Every row gives one point. The window is the flat piece filled in between its corners: a triangle in 3 columns, a solid with four corners in 4, and so on. A path goes straight from each point to the next, and from the last back to the first. List the points from which the path goes on through the window.

Window:
[[ 6.5  0.8 -4.8  0.0]
 [ 3.4 -2.3  2.9  1.2]
 [-7.9  0.0 -5.0  5.8]
 [-1.1  0.4  6.9 -1.4]]
Path:
(1): [ 2.3  3.0 -3.8  8.3]
(2): [-0.4  4.0 -0.9  3.3]
(3): [-2.4 -5.3 -0.1  0.3]
(4): [ 1.5 -1.8  4.6 -6.5]
(5): [1.3 1.8 8.1 2.1]
(6): [-1.7  2.9  3.7  0.6]
(7): [-4.1 -4.5  4.6 -2.7]
(8): [ 4.6 -2.3  0.4 -3.3]
(9): [8.6 1.5 4.0 2.1]
(10): [0.3 4.9 1.9 5.7]
(11): [ 3.3 -5.4  3.8 -2.6]
(12): [-3.2 -2.3 -6.3  2.7]
(13): [-3.9  1.8 -6.4  6.8]
(14): [-0.3  1.0 -3.3  4.3]
(15): [-0.6 -3.0 -1.6 -1.1]
(16): [-4.5 -1.3 -5.8  2.8]
Through the window after points: 2, 10, 14

Window, 6 rows:
[[ 2.0 -1.8 -1.5 -3.6 -7.3 -1.1]
 [ 5.8  2.2 -0.2 14.6 -0.1 -8.2]
 [ 3.2  0.9 10.5 -4.7  3.9  6.1]
 [ 2.2  0.2 -6.0 -4.4 -3.6  3.3]
 [ 2.8  2.3  1.5 -2.1  5.2 -6.0]
 [-3.8 -0.2  0.5 -5.0 -0.2  2.0]]
Path:
(1): [ 3.7 -0.7  0.1 -0.3  3.0 -0.5]
(2): [-0.9  8.3  0.1  1.8 -2.5 -0.8]
(3): [ 3.7  4.1  0.1  2.1 -3.6 -4.8]
(4): [ 2.6 -3.7  0.1  3.9 -1.8 -1.1]
(5): [-1.7 -6.8  5.3 -5.6  4.1  0.6]
(6): [ 2.6  3.2  4.9 -7.4  1.2  4.0]
(7): [ 0.8  2.3  1.0 -3.9 -2.0 -1.6]
(8): [-1.5 -7.1  4.0  2.4  7.0 -2.4]
(9): [ 3.5 -1.2  2.8  0.2  3.4  1.3]
(10): [ 1.8  4.2  3.0  2.5  0.2 -0.7]
(11): [ 2.2  6.6  5.5  0.5 -3.6  3.0]
(12): [ 3.7 -1.2  6.8 -1.5  4.5  2.1]
(13): [ 2.6 -1.9  2.8 -2.2  1.6  3.1]
(14): [-0.3  6.8  2.4 -2.9 -2.0  0.5]
(15): [ 3.0  5.3  3.3 -2.3  0.7  0.8]
(16): [ 2.3 -6.1  4.0 -3.2  6.7 -5.4]
Through the window after points: 3, 11, 13, 15

Window (9 x 9):
[[ 2.6 -0.9  4.7 -1.8  2.0 -4.1 -5.1 -2.6  5.4]
 [ 5.6 -0.5 -1.1 -1.3 -2.1  6.7 -9.6 12.2 -4.2]
 [-5.7  5.6 -1.6 -4.2 -2.5  5.1  1.1  0.8  4.4]
 [ 1.9  1.1 -2.1  9.6  8.9 -6.6 -4.0  3.6  7.3]
 [ 1.9  1.6  0.7 -2.5 -3.2  0.0  2.3 -1.3 -1.0]
 [-5.9 -0.8 -1.3  1.1 -4.5 -0.8 -0.7  4.5 -0.2]
 [ 4.6 -4.7  2.1 -6.0  0.4  5.8 -1.6 -3.7  5.2]
 [-7.8  0.4  6.4  0.2  0.9 -3.2  5.1  8.1  3.5]
 [-4.8  0.5  0.1 -1.8  9.3  2.6 -0.2 -0.1  2.9]]
Path:
(1): [-1.9 -0.8 -1.1 -3.3  0.8  0.4 -1.5  2.8  3.7]
(2): [ 0.9 -4.1 -2.1 -9.6  5.4  1.7  2.8  0.0  3.6]
(3): [-4.1  2.0  1.9  1.7  5.1  1.9 -1.7  0.7  2.4]
(4): [ 1.1  2.5  3.3  1.3  2.9  4.5 -2.8  1.1 -0.4]
(5): [-0.2 -6.6 -2.9 -5.4 -4.1 -2.1 -1.6  2.8  6.4]
(6): [ 2.7 -3.6 -2.9  3.3  9.3 -4.8 -0.4  6.3  7.9]
(7): [-3.3  6.7  2.8  8.7  0.4 -2.8 -5.3 -0.1  2.0]
(8): [-1.7  0.1  0.6  3.1  1.3  6.4 -5.5 -2.6 -1.5]
(9): [ 0.1 -1.8  1.3 -6.0  5.0  0.6  1.7  1.1  6.8]
(10): [-1.8 -0.9 -3.7 -0.6  0.5 -2.2 -1.3  4.6  2.7]
(11): [ 1.2 -0.6  5.1  1.8  2.1  0.2 -1.7  1.9  2.0]
(12): [-3.9  3.8  1.7  2.1  2.7  3.4 -1.8  2.3  2.5]
Through the window after points: 2, 4, 6, 8

Window:
[[ -0.5  -2.4   1.4   4.8  -3.2   2.5  -2.7   0.1  -1.8   0.7  -5.5]
 [  3.3   2.5   1.0   0.1   5.8   2.1  -1.6  -2.1   2.0   0.6  -0.4]
 [ -2.2  -1.7   3.4   4.2   3.5  -3.8   3.4  -0.7  -0.9   3.0   2.8]
 [ -2.5  18.0   4.7   2.5 -13.0  -6.8   0.0  11.0 -10.4  -6.2  -5.6]
 [ -8.7  -3.4   1.5  -4.4   5.9  -3.6   3.8  -6.1  -6.2  -4.1   3.8]
 [  1.7  -7.5   1.2   1.7   4.5   3.3  -0.1   7.2  -1.2  -0.2  -1.6]
 [  3.4  -4.1  -1.1   4.0   3.6  -4.2  -4.4  -0.4   1.4  -2.8  -0.1]
 [  4.3  -7.1   1.8  -3.0  -2.3  -0.9   0.4   3.8   3.1   2.5  -3.0]
 [ -4.9  -5.6  -0.9   0.0  -0.9   2.1  -6.2   4.3   1.1   3.0   3.6]
 [ -0.3  -3.4  -1.3   0.9   6.6  -2.8  -3.6   1.9   1.9   4.4  -6.0]
 [ -1.6   0.1  -6.4   2.0   4.4  -1.8   4.8  -2.3   0.7  -1.2   0.0]]
Path:
(1): [-0.7 -3.3 -1.4  0.7 -0.4  1.5 -3.3  2.9 -6.1  6.2  3.9]
(2): [ 4.6 -0.2 -3.3  0.4  1.2 -1.2 -2.3 -2.1 -5.2  5.5 -1.8]
(3): [-5.1 -1.9  1.7  1.5  0.3 -1.1  3.0  3.6  1.4 -5.5  1.8]
(4): [-0.8 -1.1 -0.5  4.0  1.9 -2.1 -1.6  2.1  5.3 -0.1 -1.2]
(5): [ 6.0 -3.0  0.0 -1.3  1.8  2.5 -3.2  0.1 -6.9  1.7 -1.9]
(6): [ 1.2 -3.7 -4.3 -1.5  5.0 -3.0 -5.8 -1.9 -6.4  6.2  3.3]
(7): [-1.4 -7.6  2.0  1.9  3.2  1.9  1.9  0.2  5.4  0.1 -0.9]
(8): [-5.3 -3.4  1.4  0.5  0.9 -0.7 -3.1  3.6  6.1 -4.3 -2.4]
Through the window after points: 8
